Each row is a point. Each table stands for the endless flat space through its points: a line for two points, a plane for three, and so on. The two share one point or none. Which?

First, 2 rows:
[[ 33 -27  14]
 [ 31 -22  10]]
Second (2 x 3):
[[ 15 -11  14]
 [  8  -8  18]]
They share: [ 29 -17   6]

First (2 x 6):
[[-14  17 -12   9   3  -7]
 [ -8   2  -9  -9 -18  17]]
Second:
[[-15  16   7  26  -9   9]
 [-11   4  -9  -6 -13   9]]
They share: no point

First, 2 rows:
[[ 24  -1 -41   1  10   9  20 -24  14]
 [ 30  11 -17  16  -8  24  38 -33   2]]
Second (2 x 9):
[[ 17  11 -31  -8  11   7  15 -45   5]
 [ 12  13 -36 -16  15   3  10 -51   8]]
They share: no point

First (2 x 11):
[[ 26 -30  25  31 -16  30   5   9 -24 -18 -20]
 [ 26 -18  21  25  -6  16   1  17  -8 -22 -16]]
Second:
[[ 47   3  -5  37 -22   6  14  42  15  -6   7]
 [ 12 -22  35  12  13  11 -11   7 -10 -36 -28]]
They share: [ 26 -12  19  22  -1   9  -1  21   0 -24 -14]

First:
[[ 14  37  32  27  -6  10 -11  27   3   5 -17  25 -25  19]
 [ 13  22   6  50 -14 -24  -4  13  13   6  22  29 -36  26]
 [-41   4  -6  20 -38 -12 -34 -23  25  36 -32  29 -54  -4]]
Second:
[[  9  18   9  35 -22  -9 -17  25   0 -11 -29  15 -39  25]
 [ 12  42  24  29  -7   3  -2  22   6  13  -5  27 -27   4]]
They share: no point

First, 2 rows:
[[ 36  13 -13 -10  -2 -12 -17   3   2  11 -14  -4   2  27  35 -11 -22 -25
    8 -15]
 [ 44  14 -12 -19  -3 -14 -24  -4   6  17 -22  -5   8  34  38 -10 -24 -22
    6  -7]]
Second (3 x 20):
[[ 38  41  -5  10   2 -14   5  19  -8  -9   2 -22  -8   1  27 -13 -12  -3
   -2 -21]
 [ 21  17 -12  13   1 -13   3  10   1  -9   6  -5 -12  13  32  -8 -22 -26
    7 -22]
 [ 30  32  -7  14   2 -16   7  11   0 -13   6 -15 -11   7  31  -8 -19 -12
    0 -17]]
They share: [ 20  11 -15   8   0  -8  -3  17  -6  -1   2  -2 -10  13  29 -13 -18 -31
  12 -31]

First (3 x 24):
[[  7   3  -4 -34  41  -7 -17 -34 -30 -15  24  39   7  16 -11   7  -8   9
    2   1 -14  38  11 -19]
 [-27 -23  20 -19  45 -18 -47 -42 -52 -38 -11  20 -33   0 -24 -16   8  23
   32  -4 -12  40  12 -16]
 [-17 -21  17 -19  41 -16 -35 -34 -45 -33   0  24 -17   7 -20 -11   1  21
   29  -2 -17  35  11 -16]]
Second, 3 rows:
[[  6  -8  14 -43  39   6  -5 -15 -22 -47   4  26  24  33   0  -7 -22   5
   41 -22 -48  22  30 -43]
 [ -1 -32  22  10  16   3 -34 -28 -19 -12  34  22   3  -1 -28  -2  17   3
    5  22  -8  26  23   2]
 [ -3 -38  20  26  12  -9 -38 -30 -25   4  46  26  -3  -9 -36   2  23  11
   -7  38   6  28   9  20]]
They share: [  3 -17  11 -19  33 -12 -11 -18 -31 -23  22  32  15  21 -12  -1 -13  17
  23   2 -27  25   9 -16]

First:
[[ 38   3  49  -3 -15 -35  21 -23   5   9  37  -9  -5 -28   7  10  29  32
  -23   0 -10  25 -30 -37]
 [  6  -5  17 -27  13  -7  45   9  21  -3  17  27 -21 -32  43  14  17  28
   13 -20  -6  33  -2 -13]]
Second:
[[  4   7  25 -23  -3 -13  35 -11   3  -3  35  23 -13 -28  19   8  27  24
    7 -10 -14  29 -18 -25]
 [ 49 -13  45  -3   2 -33  30  -1  28  12  15 -12 -13 -33  34  18  17  39
  -23 -10   1  29 -13 -25]]
They share: [ 22  -1  33 -15  -1 -21  33  -7  13   3  27   9 -13 -30  25  12  23  30
  -5 -10  -8  29 -16 -25]

First:
[[-21   2  -2  -7  10 -46 -13  12 -17  43   1 -18 -29  27 -12  28 -13 -17
   36  17  10 -43  18  -3]
 [ 19 -28 -22 -22  10 -21  17  17  18   3  11  -8  11  17  28  33  -3  -2
   11  -3  15  -3 -17 -23]]
Second (3 x 24):
[[ -7 -20 -22 -28  28 -43  19  31   0  25   5  -6   9  35  18  47  11   6
   39   5  27 -27   1 -19]
 [  8 -12   6   6 -27   3   0   1   0  12  -2 -11 -12  16  -9  19 -38 -21
   12  -3  -8   7  -1  -7]
 [ 33  -7 -14  -4  -2 -37 -40 -24  25   7  28 -36 -47 -24  21 -11 -28 -41
  -33  17  -8 -28 -21 -12]]
They share: [  3 -16 -14 -16  10 -31   5  15   4  19   7 -12  -5  21  12  31  -7  -8
  21   5  13 -19  -3 -15]

First:
[[ 27  31 -22   8  -3 -40  22  -2   5  23   6  25  29  27 -21  -8  10  25
   32  -2   3 -12 -28  29]
 [  9  33  -8  20 -19 -26  34  -8  -3  25  22  11  23  11 -29 -10   8   7
   14  -4 -15 -22 -30  27]]
Second:
[[  8  47 -10   6   8 -29  28   5 -10  41   9  25  18  30 -15   2  26   8
    0   5 -10 -28 -18  26]
 [ 10  40 -10   7  -1 -29  28   2  -8  32  14  18  20  23 -21  -5  18  14
    8   3  -9 -22 -21  29]]
They share: no point

First, 2 rows:
[[ -9  18  -7  12  20  -4 -22 -21  23 -30 -16  12  49 -26  20  13  23 -28
  -18  44  25   4   9  -9]
 [-11  21  -4  20  24  -9 -29 -30  18 -38 -11   5  57 -34  17   8  24 -35
  -27  50  28  10   1  -7]]
Second:
[[-10   4 -19   6  26   7 -16  -7  40  -5 -28  24  38 -12  24  26  27 -12
    1  39  16  -9  19 -16]
 [-16   0 -23  22  42  13 -22  -9  44   3 -26  18  36 -14  34  42  43 -20
    3  53   4 -13  21 -28]]
They share: no point

First, 2 rows:
[[-29 -23 -23  19 -20   0 -16   6   5 -33 -33  -6   4   1   7  27 -15  11
   10  26 -33  26  32   4]
 [-31  -7  -9  31 -12 -10  -4   8  -9 -37 -33 -14   8 -15  -9  27 -11  21
   20  40 -35  34  40  -6]]
Second, 3 rows:
[[-15 -45 -50  -6 -52  10 -29  23  14 -32 -65  16   6   4  16   5 -26   7
   22  33 -48  31  11  35]
 [ -9 -33 -48  -4 -56  10 -31   5  16 -50 -79  22   6   8  -2 -11 -34  19
   22  45 -46  39   5  47]
 [-36 -39 -25  15 -18   6 -22  22  11 -21 -12 -17  -6  14  27  45 -10  -7
  -10   3 -35  15  36 -11]]
They share: no point

First (2 x 24):
[[-30 -35  -1  11  -1 -23  -4   3  32 -25  11   5   3  -1  24   6  -8  -1
    1  14  15   8  33 -22]
 [ -2 -15  31   3  15 -51  -4 -29   4 -57 -13  21   7  27  28 -10   4  11
   33  34  11  -4  25 -46]]
Second (3 x 24):
[[-41 -38  16  13  10 -39   4   5  22 -17  15   9  18  18  12 -19 -24  16
  -13   3  30   5  41 -19]
 [  7 -24  -8   0 -15  -6 -16 -17  28 -66 -19   6 -11  -6  43  41  31 -31
   54  55 -13   2   4 -31]
 [-33 -54  12   5 -10 -11   4  13  18 -41  -9   1  34  34   8   1  -4 -16
   19  35  22  -3   9   9]]
They share: [-23 -30   7   9   3 -30  -4  -5  25 -33   5   9   4   6  25   2  -5   2
   9  19  14   5  31 -28]

First:
[[-25  45 -28  -8 -30 -19  -2  28 -36   7   1 -43  41  31   7  20  -8  27
  -28 -18  34  -9   8 -10]
 [-19  36 -26   0 -26   6 -18  26 -29  13   0 -32  33  28  -6  23 -20  20
  -37   4  39 -15 -14 -19]
 [ -7  20 -22   6 -22  22 -36  20 -15  17  -2 -20  17  26 -16  19 -28  12
  -43  18  35 -19 -30 -35]]
Second, 2 rows:
[[  4  37   7 -11  -8  -4 -24  16 -18  17  13 -41  31  22  15  23  12  13
  -40  12  18  -8  24 -44]
 [-16  13 -29  -3 -36  -8 -20  16 -10   1  -7 -29  19  26  -1  11 -20  25
  -36 -24  18 -20  -4 -36]]
They share: no point

First:
[[-20   3  26   1   2 -10  -8  -9 -45  17  19   0 -11  28  -3  29   0  36
   11  -3   7   7  15   2]
 [  5  28  31 -19   2  10  -3  16  -5  -3  34   0   4   8 -33 -11 -30  -4
    1  17  22  22 -25  17]]
Second, 2 rows:
[[-14  20  36  -9   9   5 -15   4 -32   3  29  -9  -8  17 -18  10 -17  27
    7   2  19  10  -5   1]
 [-22  34  52 -13  23  19 -33  10 -38  -9  37 -27 -14  11 -24   4 -27  41
    7  -4  31   4 -13 -13]]
They share: [-10  13  28  -7   2  -2  -6   1 -29   9  25   0  -5  20 -15  13 -12  20
   7   5  13  13  -1   8]

First, 2 rows:
[[ 21 -18  23  18  -1 -26 -11 -22  32   4 -19  19   3  -1 -37 -47 -28  18
  -15 -26 -17  -8   1 -16]
 [ 24 -13  22  18  -6 -19 -17 -22  31   1 -23  14   7   3 -34 -39 -22  12
  -14 -23  -9  -2   5 -11]]
Second (4 x 24):
[[  7  11   4  24 -32   6 -27  -3  13 -16 -29  11  50 -14 -44 -62 -25  -5
  -24 -36  -3   4  16   0]
 [  7  11  -3  27 -28  18 -31  -1  13 -13 -20  19  62 -22 -55 -78 -29  -3
  -18 -36  -5   6  32   5]
 [ 19 -13  20  33 -15 -12 -20 -26  40   2 -14  21  17  -6 -36 -31 -24   2
   -6 -21  -1  23  21  -8]
 [ 31  23   5  -8 -23 -20 -12 -16 -24 -27 -57   1  21  10 -19 -35 -16  16
  -20 -45   5 -27 -23  17]]
They share: no point

First, 2 rows:
[[ -7   3 -27   9 -43 -17 -24  22  -6  11   9  24  22 -16   8  25  41   9
  -12   0  26 -14  -9   6]
 [  8  48 -12  39  -3   3   6 -13 -16  16 -21   4  32 -51 -17  35   6  39
  -22 -10  16 -14   6 -29]]
Second:
[[-26  31  -4  38 -46   0 -13  -5  -1  26   7  11  37 -52 -12  10   9  16
  -15  -8  19 -25 -26 -16]
 [  2  35 -28  34 -42 -24  -5  31 -57  22 -29  15  49 -24  20  22  41   8
    1  -8  47 -37  10 -28]
 [-28  53   4  54 -28   4 -11  12 -14  19  -1   8  34 -56   7  27  24  39
  -20  18  42 -15 -14 -36]
 [-12   6 -13  12 -32   3 -18 -20  31  15  22  16  16 -41 -29  19   4  18
  -25 -14  -6  -7 -26  11]]
They share: [ -1  21 -21  21 -27  -9 -12   8 -10  13  -3  16  26 -30  -2  29  27  21
 -16  -4  22 -14  -3  -8]

First, 3 rows:
[[ 22  -9  -6  51   6  14  28  39  -8   4 -42 -55  -1  20   8  21 -30  16
   12 -29 -24  32   6  37]
 [ -3   6 -51   6  26  14  33  -6 -18  19 -12 -15 -11 -20  -7 -24 -20 -14
   37   6 -14  12  11  -8]
 [  9 -24  -9  48  20  26   3  63 -12  22 -33 -51  13  46  29  27 -29  13
   10 -21 -26  12 -19  43]]
Second (3 x 24):
[[ -3 -16 -28  19  20  18   8  35 -17  32 -12 -27  -5  13   9  -1 -26  -6
   26   0 -14   5 -13  20]
 [ 14  -8 -49  34  31  34  29  21  -7   3 -37 -35  20  15  30  -2 -21  13
   25 -16 -38   9  -6  16]
 [ 30 -22 -67  28  17  42  35  17   7  -7 -39 -27  22   1  42 -16 -23  27
   35 -18 -50  -1 -22  26]]
They share: [  0 -11 -32  25  26  22  14  31 -16  24 -20 -31   3  16  14   1 -24  -2
  24  -5 -20   8  -8  17]

First (2 x 24):
[[ 35   3 -34  20  22  -8 -35 -16  13 -17   6  36   6  14  -5  -6 -24 -17
   20   6 -33  -9 -17  11]
 [ 51   5 -46  14  14   2 -41 -30  -5 -25   0  46  20  24   1  -2 -20 -31
   18   6 -45 -13 -21   9]]
Second:
[[  5  -4 -45  -6  22  -8 -56 -39  29 -30  23  24  10  35 -24   7 -40 -29
   33   9 -35 -17 -30  14]
 [ 47  -4  -9  42  16 -20 -20   9   5  12 -19  24 -26 -13  12 -11 -22  19
    9  15 -29   1   6  20]]
They share: no point

First:
[[ -2  11  17 -10 -17  20 -47  45  22  29 -28  24  -4   9  24  -4   6 -21
    7  10  -8  20  23 -15]
 [-34  39  37  -2  -1  40 -19  13  22  13 -20   0 -36  41   8  28 -22 -25
    3  22  12  16  -1 -47]]
Second (4 x 24):
[[-18  17  38   7   9  29 -86 -18  -6  36 -32  19   0  24  38  56 -11  -1
   -9  56   6  47  21  -7]
 [-11  28  33  -6 -14  38 -25  35  24  16 -16   4 -26  25  17   5 -13 -28
   10   8  -5  18   6 -35]
 [ 13  28  32   5  12  47 -10  58  12  31  24  -3 -38  28   3 -11 -24 -24
    2  22 -11   1  16 -35]
 [ 13  36  71   0 -34  72 -35  17  16  -2   0 -26 -34  23  45  13 -35 -36
   26  -4 -33  48 -14 -35]]
They share: [-18  25  27  -6  -9  30 -33  29  22  21 -24  12 -20  25  16  12  -8 -23
   5  16   2  18  11 -31]

First (3 x 24):
[[ 32  36  -2  23 -16  -6 -19  -9  -1  39  13  15 -33 -35 -19   7 -23 -27
  -31  37  12 -14  29  35]
 [ 38  54   6   9  -6 -18 -21   5   3  55   7  11 -43 -41 -23  -7 -35 -25
  -47  49  28 -12  29  27]
 [ 27  14  -2  36 -32  -2 -18 -17   1  22  15  22 -21 -23 -11  25  -9 -22
   -6  22   3 -24  24  39]]
Second (3 x 24):
[[ 10  40 -14  25 -48  -1 -29 -16 -12  17  -1  26 -42 -14 -27  10 -28 -14
   16  34   3 -58   7   7]
 [ 29 -13  10  38 -37 -14  -6  -4  21  45  24  37 -28 -22 -11  28  -9 -30
  -27  21  12 -17  27  31]
 [ 39  28  18  24 -26 -22 -24   0  10  25   3  15 -16 -21  -2  23 -10  -6
   -1  24  26 -29  19  39]]
They share: [ 31  19  10  28 -33 -16 -20  -4   9  29   8  23 -24 -20  -9  22 -13 -14
  -5  25  18 -31  19  31]

First:
[[ 29 -23  52  10  22 -17 -30  28  24  14  32 -11  22 -29 -18  25  51 -69
   40  13 -11  34 -44   5]
 [ 15 -32 -14 -22 -14   1  33   1  -7  -9  51  47  23 -35 -16 -46 -49 -20
   23 -24  41  33  17  43]
 [ 47  22  -2 -50  -2  37  -9 -17  39  17  53  19 -35 -47 -36  -8  27  -6
  -11 -38  13  67   7  35]
 [ 42 -12  42 -11  19   2 -30  29  37  11  21 -18  12 -26  -6  26  60 -55
   17  -1 -18  29 -31  -7]]
Second (4 x 24):
[[ 16   6  20  -9  21   8   2   5  39  -7  59  68  17 -49 -46  18  13  -3
   76 -17   3   8  19 -19]
 [ 24  -8  -6  -5  -5   2  18  41  15  19  43 -24  25  -9  -6 -20   7 -63
  -10  -3   5  18 -37  33]
 [ 32  28 -30  19 -17  10  54  45  39  -1  79   8  -3 -33 -22 -16  11 -43
   18 -15 -23  14  -5  33]
 [ 32  -2  18 -23   7  16  12   3  45 -19  49  56   3 -63 -28   2  -1  -7
   60 -27   1  26  37 -15]]
They share: no point

First (3 x 24):
[[ 18  34  14   4 -24  26 -28   2 -31 -16 -41 -53 -19  11  22 -11  38 -30
    4 -34  -8  29  -8  -5]
 [ 34   6 -22   0 -36   6 -44  14 -15 -16   7   7  37 -25  18  21   2  18
   48 -38 -16  49  16  -1]
 [ 32   5 -17   5 -35  11 -32  15 -21 -26   5   6  37 -32   3  29  -3  20
   51 -27 -22  40  28  -6]]
Second:
[[ 16  31   8  18  -2  16 -31  19 -30 -16 -17   1  35  -9   3   7  20   9
   14 -28   6  44  -7 -35]
 [ 17  26  14  -4 -10   5 -39   3 -30 -19 -19  -9  22 -18   6  11   7 -15
   12 -32  -6  52  16  -5]
 [ 24  15 -16  34 -30  36 -11  23 -30 -16 -33 -31   3   3  15  -9  36   9
   34 -24 -18  12 -39 -47]]
They share: no point

First (3 x 24):
[[-39  43 -14 -21 -33  -6 -28 -11  41  12  44 -46 -39 -51   2  29 -17  -9
   11  37 -23  42 -37 -17]
 [-23  39 -12 -47  -3 -16  -8 -13  25   0  34 -20 -39 -39   0  29  -5  -9
   29  39 -41  10 -31  -7]
 [-21  -7 -10 -24 -29 -47  -2  20  23   2  24 -29 -11 -27  33 -27  28 -44
   12  13 -10  34  -4 -32]]
Second (3 x 24):
[[-12   9  -7 -17   6 -31 -13  -4  -1 -13  51   3 -22 -45  30   5  -2 -16
   10   9 -17   5  -7   3]
 [-23  -7 -15 -42   0 -33   1 -23  15 -23  43  -5 -30 -46  19 -16  -7 -10
   20  17 -11  -2  -8  10]
 [-39  17 -16 -50 -43 -30  -7  -1  43  18   3 -45 -18 -12  16 -17  33 -45
   18  44 -33  41 -26 -46]]
They share: no point

First, 4 rows:
[[-24 -39  19   3   1   7 -32 -29 -43  32  13  -3  25   0  19  24  15  -6
   19  -6  43 -22   8  17]
 [-36 -52  27   3   2  -1 -35 -25 -44  44  22 -14  25  13  29  22   3  -6
   15  -6  55 -22   1  22]
 [-24 -29  12 -22  14   7 -40 -45 -64  21   4  -2  32 -11   7   0  23  12
   12  11  35 -20  26  33]
 [-36 -53  25 -15  15  -7 -46 -39 -61  44  19 -11  27   8  21   8  -1   2
   13   0  57 -26   8  29]]
Second:
[[-42 -19   0  24   8  23 -26   3 -38   5  10 -38  32 -13  27  18  23 -16
    6 -11  19 -38  12  47]
 [-26  -5  36  22 -31   9 -18 -31  -8  34   7  17  -1   0  14  15  39 -11
   22  19  38   3  17 -12]
 [-24  -1  44  48  -5   9 -18  -7  12  32 -11  -7  -3 -30  -4  15  55 -25
   -8   1  44 -13  -1  14]
 [ -8 -15  52  56   9  11 -12   3  22  36 -23 -15   7 -44 -16  29  69 -23
  -26 -15  54 -13 -17  28]]
They share: [-24 -27  16  14 -12  19 -18 -17 -30  21  10  -8  28  -1  23  28  31  -4
  16  -1  31 -12  12  19]

First:
[[ 45 -33   2 -16 -32  33  -6  24 -13   2  24 -22 -14 -36 -29 -27  11  24
   16  10  44 -36  35  -6]
 [ 22 -56  50 -54   0  42  30   2  -9 -30  10  17  -7 -10 -21   9 -12  36
   53  -6  30 -13  11 -22]
 [ 46 -44  18 -26 -28  38   2  22  -9   2  18 -15 -19 -30 -33 -15   8  24
   25   6  46 -29  35 -10]]
Second (3 x 24):
[[ 26 -55 -14 -26 -45  44  18   7  23 -66  47  37 -32 -35  -7 -36  11  -1
   23 -13  44 -54   7  27]
 [ 30 -39   2 -26 -23  34  14  11  -3 -38  31   9 -12 -27  -9 -22   1  21
   25  -3  36 -40   9  -1]
 [ 18 -29   2 -14  -7  34   2  15 -17 -20  25  -1  -4  -9   1 -10   5  31
   37   5  26 -42   9 -17]]
They share: no point

First:
[[ 12 -59  25 -11 -13  18 -58   3  29 -30 -24  36 -13   0   5  37 -15  51
    0  12  10   3 -11 -11]
 [ 22 -49  27 -19   3  12 -48  17  13 -14 -24  28 -23  -6  -1  41 -11  45
   18  26  16  -3   7  -1]
 [  0 -47  13  -7  -1   6 -42   9  27 -44 -24  30  -9  -4   7  27 -19  39
  -14  -4  -2 -13  -1 -13]]
Second (5 x 24):
[[ 48 -56  23 -29  15  -9  16  44  -4 -76  -2 -47 -34  17  10  37 -11  26
   57 -38  22   1  55   0]
 [ 13 -34   1   0  10 -42 -54  47 -12 -45  -9  34   2 -13 -17  -7  38  -1
  -11  12 -19 -37  80  48]
 [ 26 -40  22 -15  26 -17  -5  44  -3 -51 -18 -16 -30  -7   1  31  -8  17
   31 -12   1 -21  44   2]
 [ 10 -47  34  -4  18 -48 -23  41 -12 -57 -28 -17 -23 -32  -2  26  -5 -17
   34  10 -48 -38  40   8]
 [ 29 -38  -2 -39  13   9  -3  25   4 -45  -2  -1 -18  17   9  30 -19  44
   20 -13  35  -4  43   3]]
They share: [  9 -26  10 -17  29  -9 -19  33   2 -27 -24  15 -22 -15  -1  28 -15  24
   6   9   1 -30  31   1]

First, 2 rows:
[[ 15   8  36  -5  44  12   1 -26  36   2 -29 -56  41 -19 -39  13 -13  -5
   15  -8 -35 -54 -36 -39]
 [ -5 -12  32  19  28  36   9 -10  28  38  -1 -24  21 -31 -23 -11 -21 -25
  -17 -28  -3 -26 -12 -31]]
Second, 4 rows:
[[ -5  -7  36   1  16  36  13 -14  37  15  -3 -24   6 -34 -48   1 -11 -14
  -26 -10  -9 -44 -10 -31]
 [ -5 -13  20  33  50  20  -5 -12   9  39 -15 -42  32 -14 -18 -25 -31 -28
   12 -34  -9 -18 -26 -35]
 [ -9 -21   8  27  38  28   1  -2  31  41   5 -24  20 -10 -44 -31  -5 -30
   -2 -36   9 -18 -32 -19]
 [ -3 -10  32  27  51  22  -7 -14   3  33 -23 -49  34 -19 -12 -14 -41 -20
   14 -28 -20 -23 -18 -41]]
They share: no point

First, 4 rows:
[[ 34  20 -20 -14 -31  28  28  18 -11 -38  47  -6  10  43  13  41 -34 -29
  -24  33 -25  21 -24  29]
 [ 22  -2 -18  -3 -22  40  32 -33 -38 -24  37 -12  -8  -9  32  36  16 -12
  -27  29 -26  -8 -18  18]
 [ -3 -22  -3   5 -38  33  50 -23 -50 -28  68 -31   5  -3  65  30  -4  -7
  -58  61 -17   1 -40  45]
 [ 22 -12 -28 -46  -1  -8  -6  12 -11 -10  21  12  34  35   9   7   6  23
  -36   7  15  -7 -36   1]]
Second:
[[ 49   6 -37 -43 -32  22  26 -32 -32 -47  20  -4  34  11 -22  30  24 -16
  -36 -11 -31  -4  -1 -14]
 [-20  12   4  -3 -12  10   2  -8   1   2  43   0  -9  14  32  33 -25   0
  -50  34 -42  22 -29   8]
 [ 11  15 -17 -23 -28   4   7 -30  -6 -16  38  -6  11  16   1  26  -2   3
  -42  14 -38  22 -17  -4]
 [-18   9   4  -7 -14  16   9 -10  -7  -7  39   0  -2   9  27  37 -21  -9
  -58  27 -49  16 -23   2]]
They share: [ 32   6 -26 -23 -13  22  13  -6 -18 -22  26   3   8  19  10  29   4  -6
 -21  14 -14  -2 -20   8]

First:
[[ 13  -8  10 -27   3  22 -28 -22   7  -9  28   9 -13  16 -35 -26 -23 -23
  -34   1 -11   0  24  -6]
 [ 14  -6  15 -21   9  22 -27 -23   8  -7  23  16  -4  16 -29 -23 -14 -21
  -29  -6 -10  -4  19 -12]]
Second, 2 rows:
[[  6   0  29 -13   3  12 -27 -15   8 -21  27  34  22  -2 -19 -17   4 -11
  -29 -12   8 -14  -3 -36]
 [ 21  -3  23  -7  30  27 -24 -30  11   6   6  28  10  25 -16 -17   4 -20
  -14 -24 -16 -11  15 -18]]
They share: [ 16  -2  25  -9  21  22 -25 -25  10  -3  13  30  14  16 -17 -17   4 -17
 -19 -20  -8 -12   9 -24]

First (2 x 24):
[[  4 -28  33 -11  -6  -2  -5 -23  32  10 -11  -3  33  -1 -27 -31 -16  36
   16  20  -6 -35 -11 -14]
 [  2 -18  21 -15  -2 -10  -3  -9  20  -6  -1 -19  15  13 -19 -27 -14  30
   20  18 -12 -19   3   0]]
Second (2 x 24):
[[  9  -7  13 -17  -6 -14  14 -12  30 -18  20 -33 -10  36 -17  -7 -15  29
   28   1 -29 -13  16  -9]
 [ -7 -19  17 -17   6 -14 -18   8  -2 -10 -12 -21  22   4 -13 -43 -11  25
   16  33  -1  -9   4  23]]
They share: [  1 -13  15 -17   0 -14  -2  -2  14 -14   4 -27   6  20 -15 -25 -13  27
  22  17 -15 -11  10   7]

First, 3 rows:
[[ 24  -6  14 -27  -8  31   9  -2 -46  14   5   2  -1   7 -11  52 -45   6
  -17  -1   4 -13 -18 -10]
 [-18  15  62 -57  58   1  33 -14  14  20   2  50  56  52   7 -11 -33  54
  -26   8 -35  11  42  -1]
 [ -7   7  28 -27   5   6  21 -28 -31  32   1  21  20  32  18  33 -29  30
  -34  -9 -28 -11  -3 -23]]
Second:
[[ -9  25  15 -55   2   5  33 -13 -49  26 -39  47  53  32  30   4  -8  52
  -26  -2 -17 -34  14   3]
 [-18  38  28 -52   5   0  33 -18 -43  34 -32  44  62  24  31  -3 -13  48
  -23  -2 -14 -38   6 -10]
 [  8   6  20 -40   3  14  20 -14 -27  24 -14  25  22  34   8  19 -24  34
  -35  -3 -19  -7   6  -9]
 [ 29 -21  17 -25   6  29   5 -17  -3  21  13  -2 -17  37 -19  43 -39  16
  -47  -6 -28  26   6 -15]]
They share: no point

First:
[[ 10  17 -18  18 -38 -15  -9 -21  -4  21  -3   2 -26 -17   1 -36  -4 -21
    3  52  31   0  -8  15]
 [ 36  -2 -59   3 -21 -27 -12 -19 -46  -7 -24 -49 -19 -17  16  10 -12 -26
   33   3  27  56  -5  49]
 [ 30   3 -26   0  12  12 -16  11 -25 -16 -38 -23  -8 -54  14 -17 -19 -30
   15  45  13  13  25  48]
 [ 40  -8 -21   6  13   6 -16  18 -28 -15 -41 -20   0 -48  11  -9 -23 -28
   12  31  20  26  31  47]]
Second:
[[ 42  -6 -23  29 -40 -21 -17 -13 -10  -2 -18 -29  -4 -25   2 -23 -10 -13
   18   9  31  50 -10  44]
 [ 33  -5 -25  21 -36 -24 -11 -13 -15   0 -17 -24 -11 -24   7 -15 -14 -20
   15  17  31  41  -2  36]]
They share: no point

First, 5 rows:
[[ 18  -2  -4  -3  45  22  31 -15 -30  -1 -39 -21  -6  22  15 -32   0  15
  -23  22  39 -16  29   6]
 [  5  14 -21  -3  29  29  27  22 -28  22 -30   0 -21  20  12 -63 -23  42
   -4  55  34 -16  12 -10]
 [  4   4 -12 -22  49  15  19 -31 -15  -2 -20 -13 -21   0  27 -22   4  10
  -36   6  38 -27  10  27]
 [ 44 -38  -8  29  55   2  75  -1 -26 -19 -71 -11  32  30 -35 -52  22  29
   -3  60  49 -12  29 -34]
 [-34  34 -46  -2   5  17  35 -17  43  38   8  -1 -59 -42  17 -38  22  16
  -40  32   2 -53 -50  19]]
Second (4 x 24):
[[-18  51 -20 -38  21  37  31  10 -18  28  -7 -18 -34 -18  38 -38  11  12
  -39  18  11 -50  23  20]
 [-12   5   8 -22  29  31   7  -8   2   4 -17 -22 -40  -2  24 -28  -7   6
  -35  12  19 -46  -7  12]
 [-20  15   9 -43  41  21  -2   5  -9  -8  -7  -5 -36 -22  21 -28   1  21
  -48  -1  12 -70 -11  -1]
 [ 11  22 -13  21  13  38  40 -12 -13  22 -42 -19 -23  26  22 -43 -16   8
  -28  34  28  -4  18  13]]
They share: no point

First:
[[ 11 -17 -44   1  11 -32  -6  -2 -24 -20  25 -37 -13  -8  17  37   7  34
   19  11 -38 -13 -40  -7]
 [ 15 -23 -52  -4  20 -38 -12  -5 -28 -20  33 -39  -9 -16  15  42   7  43
   12  13 -42 -16 -48 -14]]
Second (2 x 24):
[[ -9  -9 -34  19  -1 -32  -8   6 -32 -28  -3 -25 -11  12  11  35   5  16
   25   7 -44  -5 -10   5]
 [ 15  -1 -22   3 -13  -8  20   2   0 -12  21 -41 -31   4  31  19   9  16
   41   7 -16  -9 -38   9]]
They share: [  3  -5 -28  11  -7 -20   6   4 -16 -20   9 -33 -21   8  21  27   7  16
  33   7 -30  -7 -24   7]
